Each row is a point. To make a cloud, some directions were put in groups of two or more. Within a group, all points are equally far from the middle, so they leave a hole (a ring in 2 directions, a hollow ball in 3). The other directions are filled evenly. Then the cloud was stretched, turned, moved and blurred a little. How many holes are there, and how many directions does each take, smallest first?
(in the rows, 128 means zero)

Cloud, 19 rows:
[[103  91  59]
 [117 140  53]
 [126  71  95]
 [134  81 147]
 [119 168  81]
 [ 87 100 172]
 [ 94  92 169]
 [ 62 127  86]
 [109  67 122]
 [152 139 151]
 [ 70 146  81]
 [103 151 175]
 [102 102  53]
 [ 79 164 146]
 [ 56 137 131]
 [155 151 129]
 [ 84 145  65]
 [139 148 163]
 [ 85  83 151]]
Holes: 1 (3)

Cloud (29 x 4):
[[137 141 125  69]
 [172 175 120 118]
 [147  77 181 117]
 [125  65 159 119]
 [112 195 135 175]
 [197  95 104 145]
 [106 140  52  96]
 [ 91 152  79 168]
 [ 66 145 106 112]
 [152 132  49 111]
 [164 182 123 117]
 [112 183 125 186]
 [124  77 104 167]
 [157  87  61  90]
 [156  62 100 153]
 [138 104  93  64]
 [106 162 183 163]
 [121 207 134 142]
 [197 127 152 116]
 [120 198  99 161]
 [137  81 107 174]
 [ 64 134 106 124]
 [195 141 112 127]
 [122  65 156 120]
 [ 92 151  82 172]
 [190 145 100 127]
 [126  54 115 135]
 [ 77 142  74 147]
 [187 104 178 144]]
Holes: 2 (2, 2)

Cloud (78 x 8):
[[140 126 102 108 156 209 108 109]
 [201 138 141  79 107  97 111 161]
 [ 44 129  97 177  98 147 169 166]
 [ 95 121 201 111 125 142 150 110]
 [166 150 142 147 180 156 174 129]
 [ 72 140  89 122 132 156 171 146]
 [118  84  95 140  76 202 150 235]
 [168  89 125  71 146 152 143 222]
 [123  66  83  67  75 139  89 112]
 [170  65 135 105  95 134 158  94]
 [124 148 196 107 110 136 144 206]
 [187  87 125 125 124 105  90 136]
 [163 102 110 133 104 101  65 112]
 [152 158 176  69 113 101 107 163]
 [115  74 123 106 139 223 160 133]
 [ 74 121 145 164 190 161  93 166]
 [164 177 127 134 132 179  86 147]
 [127 126 187  87 177  97  95 131]
 [ 87 156 138 131 189 137  86 114]
 [ 76 129 104 178 132 109 136 207]
 [108 103 117  63 135 117 181 129]
 [165 104 113  64  96 168  98 188]
 [119 105 150 125 106 235 220 189]
 [ 56  82  93 161 117 147 109 195]
 [136 108  65 116  98 170 113  85]
 [154  86 144 158 162 136  92 171]
 [108 125 201 110 171 127 140 169]
 [163 133  89 154 110 149 149 106]
 [ 91  73 110  84  74 163 131  90]
 [ 86 161 134  66 115 152  78 163]
 [ 81  68  87 157 163 178 148 123]
 [170  75 116  72 113 152 132 198]
 [135 151 103 158 185 163 183 145]
 [123 144  92 156 131 199 180 154]
 [115  79 182 113 107 228 156 153]
 [ 85 175 144 155 150 141 139 115]
 [ 86 167 118 104 187 148 100 118]
 [ 99  94 135 186  59 119 134 122]
 [149 114  73 101 100 165 100 189]
 [ 84 137 206 171 116 148 116 156]
 [108  58 145 103  76 107 137 125]
 [119 150 191  87 125 167 165 175]
 [ 96 183 132 145 159 178 127 195]
 [182 155 101 121 141  96  99 166]
 [116 113 105 163 130 209 143 118]
 [138 151 102  86 189 171 107 201]
 [ 99 146 193 157 132 148 204 155]
 [103  83  77 142  64 185 132 144]
 [181 116 143 152 136 137 126 200]
 [172 142 191 137 119 172 145 187]
 [ 64 123  81 142 112 144 173 192]
 [110  99 188 135 201 115 111 163]
 [ 37  80 124 145 140 198 174 152]
 [129 167  99 162  93 131 126 207]
 [159 106 192 117  87 157  88 140]
 [150 169 173 156 159 165 171 162]
 [136 139 168  95  64 159 146 228]
 [107 110 160 130 193 105 165  95]
 [141 121  81 147 119 171 115 215]
 [ 98 123 110  68  56 112 144 147]
 [132 123 198 158  96 172  99 130]
 [ 95 169 167 153 166 130 108 159]
 [ 94 105  78 125  86 122  61 123]
 [122 122 103  87  62 145 163 200]
 [154  65 114  68  55 140 102 131]
 [ 98  83 110  50 127 100  85 152]
 [123 120 125 147 158 224 109 171]
 [ 98 100 133 188 128 181  91 199]
 [117 113 149 110 139  84 155  76]
 [135 177 150 125 113  87  90 163]
 [148 115  96 178 127 159 128 215]
 [118 197 121 123  62 189  94 201]
 [157 111 173 162 168 182 134 137]
 [ 94  70 190 160 110 131 131 204]
 [135 138  97 119 115 211 134 113]
 [ 94 167  90  96 104 110  64 164]
 [ 80 131 109 183 119 104 147 195]
 [154 132 177 174  89 192 198 141]]
Holes: 3 (2, 2, 2)

Cloud (99 x 9):
[[166 151 119 151 196 123  66 123 162]
 [124 136 112 109  97 165 110 159  37]
 [129 126 158  83 143 195  90 195 105]
 [172 101  73  93 152 120 108  62  82]
 [159  84  65 109 184  83  91 126 113]
 [115  75  98 101 129 203 148 102  80]
 [143 131 107 118 200  50 144 148 136]
 [165 173 122 189 111 120 100 171 148]
 [163 171 189 173 107 148  88 162 127]
 [163 174 151 121 120 125  39 114 164]
 [159  61 100 134  97  94  86 102 145]
 [155  54 122 170 186  96 138 116 146]
 [100 112 176 141 155  56  95 100  95]
 [122 133 177  74 127 150 140 151  54]
 [131 215 110  87 119 211 130 142 124]
 [128 133 192 194 185 187 121 138 140]
 [144  97 110 185  93  94  96 146 106]
 [115  81 151 153 102 165  66  67 133]
 [118  83 129 168 169 221 106 140  88]
 [112 147 204 144 194  88 142 141 129]
 [104 100 149 130 135 170  28 120 132]
 [106 147 211 140 136 179  93  81 159]
 [172 158 112 133 170 194  74 153 167]
 [ 96 187 100 127 185 113 145 103 177]
 [ 79 101 162 139 184 193 104  98  97]
 [107 192 207  73 148 116 147 133 136]
 [111 208  71  99 153  96 147 108 147]
 [ 99 154  81 144 166 161 103 177  92]
 [125 177 178 184 140 192  96 161 169]
 [128  96  81 131 138 218  75 132 100]
 [164 145  98  39 120  88  87 118 145]
 [113 107 109 145 115 205  56 117 162]
 [108 113  73 160 101 109 173 110 121]
 [137 212 137 169 146 113 115  74 136]
 [ 89 100 146  77  88 159  87  79 164]
 [187 129  81 142 152 120  87  66  98]
 [113 129 192 123 154  95  77 108  73]
 [124 179 138  72 167  93  76 116  67]
 [149 173 188 105 114 158 179  90 189]
 [188 151 115  97 144 110 169 167 168]
 [117 119  85 174 129 144  68 115  60]
 [106  89  54 147 142 163  96 153 113]
 [136 171 124 135 123  26 111  90 116]
 [166  40 170 115 140 110  95 125 154]
 [123  69 152 124 151 199  57 160 135]
 [ 79 182 106  76  66 137 123 126 114]
 [155 169  91 116 153  68 182 138 122]
 [105 109 121 139 171  88 131 198 152]
 [134 154 187 119 185  90  97  85 100]
 [184 161 124 111 134 169  97  99 209]
 [104 169 110 111 149 152 177  61 154]
 [100 137 198  88  94 137  76  96 164]
 [ 84  88  97 161 190 170 118 141  97]
 [ 72 182 139 134  96 192 109  94 101]
 [138 194 122  45 109  99 164 125 119]
 [121 193 174  93 142 120 161 170 197]
 [180  36 142 108 159 119 104 113 103]
 [148 141  63 152 146 154  81  99 171]
 [134 233 144  97 169  81 120 127 137]
 [122  96 112 166 106 207 101 110  67]
 [138 175 173  79 131  50 115  89 109]
 [210 141 158 165 105 126 128 131 171]
 [173 161 148  57 133 174 109 176 153]
 [106  55 112 136 150  64  73 111 108]
 [170 112  91 167 105 158 114 174  87]
 [ 76  56 120 156 124  83 107 126 136]
 [186 139 182 103 173 188 132  83 124]
 [104 113  99 156 122  93 109 167 188]
 [155 123 100  56 102  76 112  72 143]
 [140 234 109 131 169 125 132 145 110]
 [134 155  79  67 190 121  86  96 101]
 [ 99 131 213  89 164 196 115 147 119]
 [129 198  87  99 131  74 109  57 138]
 [162 111 165 168 169 160  95  67 113]
 [149  66 124 160 173  73 128  97 164]
 [175  69 135 101 125  95 109 166 159]
 [170 119 107 132 209 114  81  92 127]
 [ 92 122 135  57  91 129 122  58 139]
 [181 165  65 146 119 140  85 152 145]
 [169 166 144 151 189 181 143 115  79]
 [111 131  80 127 145 101 137 170 186]
 [153 132 146 155 168  85 132 198 103]
 [ 98 192 147 166 103 139  86  75 129]
 [ 73 142 207  97 121 138 149  93 161]
 [106 143 178 163 120 101  96  82  84]
 [150  65  78 137  93 172 110  94  88]
 [136 147 144  91 129 239 150 100 163]
 [ 59  70 150 129 123 118  74 107 153]
 [ 78  61 139  97 176 132 152 158 128]
 [109 144 151 138 177 147  76 192  90]
 [127 112 186 134 176 226 130  99 170]
 [169 129 158 139 177 132 138  88  56]
 [152 125 119 144 134  75 164 171 179]
 [107  53 124 117 165 200 155 138 139]
 [140 128 101 141 158 131 192 159  90]
 [186 114  86 148  89 132 102 155 151]
 [167 136 137  77 205  83 142 127 158]
 [197 158 135 118 153 226  99 132 144]
 [189 148 165 116 194 126  82 130  90]]
Holes: 1 (9)

Cloud (94 x 9):
[[106  92 111 154 104 166  89  89 152]
 [160 109  80  75 142  81 157 113 157]
 [ 85 185  87 133 115 165  67  97 151]
 [ 98 122 148  70  94 200 105 149 152]
 [ 44 122 136  81 163 119 114 110 111]
 [ 52 101  69 116 112 143 166  97 184]
 [165  95 153 110 154  72  43 157 110]
 [ 65 128 130 112 129 164 133 130  97]
 [134 157 181 111 145 181  82  65 145]
 [172 106 158  98 140  93  34 105 126]
 [ 83 200 139 139 123 172 141 152 185]
 [112 185 179  93  74 197 133 122 167]
 [129 197 115  94  76 178  84 112 171]
 [ 97 212 115 124 145 142 168 140 142]
 [107 143  81  49  93 121  69 149 115]
 [130 191 210 108 124 185  94  97 144]
 [168 116 130 146 121 204  96 118  98]
 [216 154 119  47 109 134 131 118  68]
 [ 95 174 125  80 173 131 110 168  98]
 [ 24 121 112 113 116 170 101 113 172]
 [195 160 130 152  96 100  82 169 116]
 [158  57 115  81 183  68  79 127  87]
 [ 74 118 157  66 140 154 118  67 149]
 [128  89  68 115 173 137 111 186  98]
 [123 154 172 124 125 204 139 139 175]
 [176  80 122 110  82 139  89  87 142]
 [163 128 118 118 152  49  87 148 133]
 [122 108 129 103 190 101 125  91  80]
 [131 106 176 174 135  88  79 103 139]
 [ 75 156 145 109 157 141 142  82 202]
 [187 198 123  47  91 135 104 124 118]
 [171 149  80  76 197 162 131 128 106]
 [ 85 174 130  50 138 178  74  72 171]
 [180  99  98 114 158  89 157 175 115]
 [152 119 170 169  96 117  46 135 137]
 [134  86 176 171 164 145 103 140 108]
 [124 170  82  42  97 115 113 148  80]
 [112 115  88 156  90 162 130 114 104]
 [103  94 133 139 107  80  81 101  65]
 [198 189 109  71  49 124 120 124  91]
 [193 159 186 163 132 155 107  80  77]
 [133 228 105 112 138 160  90 110 116]
 [ 46 137 113  52 149 130  84  88 120]
 [139 117  85 134 126  62  69 166 122]
 [ 83 134 146  96  99 146 123  56 163]
 [ 60 103  72  37 118 115  95 121 177]
 [223 137 149 139 110 172 127  93  70]
 [125 145 102  52  70 117 119 174 130]
 [217 173 137 158 109 117 127 141 123]
 [175 152  73  52 165 104 140 121 132]
 [126  99  58 106 113  69 159 178 141]
 [127 168 119  93 151 152 125  93 212]
 [ 85 182 128 115 150 138 124  64 180]
 [151 137 165  90 182 191  76  94 107]
 [116 100  47  45 175  72 151 125 121]
 [158 192  68 101 127 140  78 148  94]
 [180 148 111 145  98 123 156 180  93]
 [ 84 105 134  64 150 177 134 156 120]
 [155  77 155 140 163 134 101 165  70]
 [150 151 120  75 130 118 103  90 183]
 [144 119 113 115 199 112  68 178  93]
 [164 191 145 148  97 154  78  81 134]
 [ 68 117 121  54 118  83 111 129 173]
 [136  87  62 150 198 124 154 149 153]
 [100  71 131  96 125 134  50 153 140]
 [ 98  58 117  66 114 130 105 101  99]
 [138 149 166  95  96  96  66  63 119]
 [138  96  65 134 138 173 130 165 172]
 [147 100  82  82 130 176 105  85  99]
 [130 101 132 150 126 168  70 125 184]
 [128 128 120  27 173 151 139 116 162]
 [123 103 123  53 143  72 117 176  99]
 [138 147  47  40 126 160 133  97 169]
 [ 92  96 141 151 131 153  75 142  97]
 [177  78 118 109 122 150  68 121 152]
 [146 115 127 152 185 126  64  83  92]
 [226  81  94 119 148  61  79 133  57]
 [200 133 177 134 102 188 112 125 144]
 [130 147 194 114 178 170  92  88 120]
 [114 125 129 149 209  97  97 133 110]
 [137 187 108  30 148 150 104 164 105]
 [199 187 112  74  98 134  93 161  86]
 [188 114 144  89 141 171 116 161 138]
 [ 82 119  51 165 132  96 135 134 197]
 [202 181 103  88 145 115 117 156 118]
 [158 106  39 116 179  83  77 122  87]
 [106 162 145 104 166 174 131  67 115]
 [176 158 126  80 118  64  80  91  98]
 [136 130  52 124  78  67 134 111 105]
 [ 83 119 114  36 117 110  95 164 114]
 [139 170 149  85  48 142 131 162 150]
 [118 124 136  99 133  95  68 185 135]
 [152 102  94  71 170  91 172 145 119]
 [103 138 125 174 124 167  67 130 121]]
Holes: 2 (4, 4)

Cloud, 106 rows:
[[ 94  50 115  84 205 124 122 120 190]
 [ 94 150 113 122 131 129 172 172 185]
 [155 126 150 107  91  89 101 103 152]
 [ 89  86 118 157 125 142 140 192 143]
 [135 104 170 134 110  80 131 149 161]
 [117 174 137 107 164 195 116  39  74]
 [149 173 151  97 110  27 101 152 106]
 [153 121  80 144  72  81 130 213 148]
 [110 154 176 127 121 118 199  21 155]
 [ 89 101 218 140  55  95 182 109 164]
 [115  75  60  74 178 126 141  79  79]
 [121 117 169 137  62 112 168 117 127]
 [115 112 126 117 111 195 103 155 105]
 [109 195 148  98  56 128 131 190 166]
 [153 169 124  78 126 159 108  50 103]
 [140 158 110  71 151 151 113  93 162]
 [154 175 132  89 116 109 125 117 118]
 [ 95 170 166  92  95 142 141  63 181]
 [130 165 164 156  57  93 146 141 105]
 [119  99 113 109 173 165 176  15 121]
 [ 95  66  90 122 154 157 110 118 120]
 [136 148  88  58 149 148 151 159 150]
 [ 76 112 142 169  47 124 162 172 143]
 [112  95  98 147 151 112 159 124 158]
 [100 217 171 146  48 166 134 125 114]
 [133 171 192 111  97  85 181 140 187]
 [ 87 143 199  52  92 130 127  73 182]
 [ 68  85 141 162 117 140 149 126 149]
 [108  86 113 163 167 167 122  82 149]
 [135 191 127 103  96 115 164 157 155]
 [120 117 101  89 138  66 135 103 197]
 [ 72 195 187 130  97 215 140  74 180]
 [108 179 123 126 126 107 116  92 150]
 [ 87 122 120 117 169 170 132  59 123]
 [114 168 104 141 136  74 172 145 105]
 [ 72  79 126  66 199 177 117  71 145]
 [113  92 153 103 116 125 123 202 162]
 [155 147 155 127 139 106 120 149  97]
 [103 165  95  98 118  88 125 122 116]
 [157 122  94 152  79 107 144 166 116]
 [108 163 179  95  97 172 189 112 145]
 [148 154 118  63  95 126 133 204 170]
 [ 90 132 128  67 158 169 136 136 191]
 [170 131 112 145 128 133 108 162 118]
 [ 80 106 125 135 125  67 185 109 117]
 [ 86  97 136 111  51 119 121 181 168]
 [121  50 128  91 125 151 119  93 139]
 [101 138 216 116  47 116 176 102 164]
 [ 81 225 175 147  72 126 148 162 102]
 [ 88 126 112 134 181 185 133  63  91]
 [162 209  96 111  99 100 131 150 146]
 [154 133 146  76  53  63 130 131 185]
 [107 192 143 102  64 101  97 217 134]
 [160 154 102  51 145 124 121 170 149]
 [101 163 192  75 113  67  91 143 166]
 [ 59  66 156 119 180 189 128  19 143]
 [ 99 209 168 120  68 101 135 226 179]
 [115 169  93 110 121 108 164 185 170]
 [121  52 120 105 105 140 125  55 148]
 [ 94  89 141 168 106 122 142 118 162]
 [106 133 155  38 117 194 125 114 156]
 [150 150 125 145  61  90 163 189 110]
 [ 75  90 119 152 131 136 103 137 146]
 [127 195  86  88  83  61 131 182 149]
 [134 187 193 133 114 118 158  44 139]
 [129  75 123 127 144 123  75  87 124]
 [ 97 172 190  91 105 122 113  78 125]
 [106 119  98 131 154  94 131 105 140]
 [107  50 109 127 162 113 173  93 101]
 [124 159  96  85 138  40 151 175 116]
 [128 133 150 170  49  62 165 166 137]
 [134 163 128  81  61 163 122 133 144]
 [114 141 118  76 159 127 125 119 177]
 [ 86 140 168 129 197 128 128  73 128]
 [ 61 138 128  86 105 134 135 107 170]
 [124 196 151 112 138 130  81 114 115]
 [ 51 105 144 164 142 119 119  98 110]
 [ 78  78 142 118 152 168 134   7 166]
 [ 99 154 192  76  80 163 132  75 167]
 [135  99  83 154 122  12 113 116 122]
 [125  77  79 121 145 136  69 157 159]
 [129 143 112 118 167  58 155 105 117]
 [108  68 131 143 101  89 157  55 138]
 [102 140 108 149 171 197 144  67 116]
 [114  98  95 128  70 104 100 134 125]
 [124 165 138  97 160 207 128  64 144]
 [ 88  55 118  99 115 125 104 152 166]
 [122 107  40  89 160 180 112  97 131]
 [138 130 155 173 122 130 114 115  96]
 [ 78  85 113 138 133 155 138  98 146]
 [117 120  91 152 134  19 136 131 126]
 [108  58  88  94 140 116 129  88 177]
 [123 111  60 126 179 130 116 153 149]
 [136 121 114 162  87 119  97 107 114]
 [ 95 161 164 111 176 132 135  99 104]
 [ 91 156 174  70 150  68 122 181 145]
 [ 90  45 123 120 174 131 122 136 113]
 [141  71 132  88 126 148  99  98 156]
 [119 180 142 108 160 185 137 163 147]
 [126  75  78 133 164 112 128 102 118]
 [171 189 118 149 105 150 108 127  80]
 [112 134 118 114 159 153 167  46 110]
 [147 182 159 136  78 105 133 130 124]
 [ 78 168 136  69 110 130 128 136  95]
 [131 105 116 188 142  32 157  91 115]
 [131  99  82 147 163  52  95  95 117]]
Holes: 1 (2)
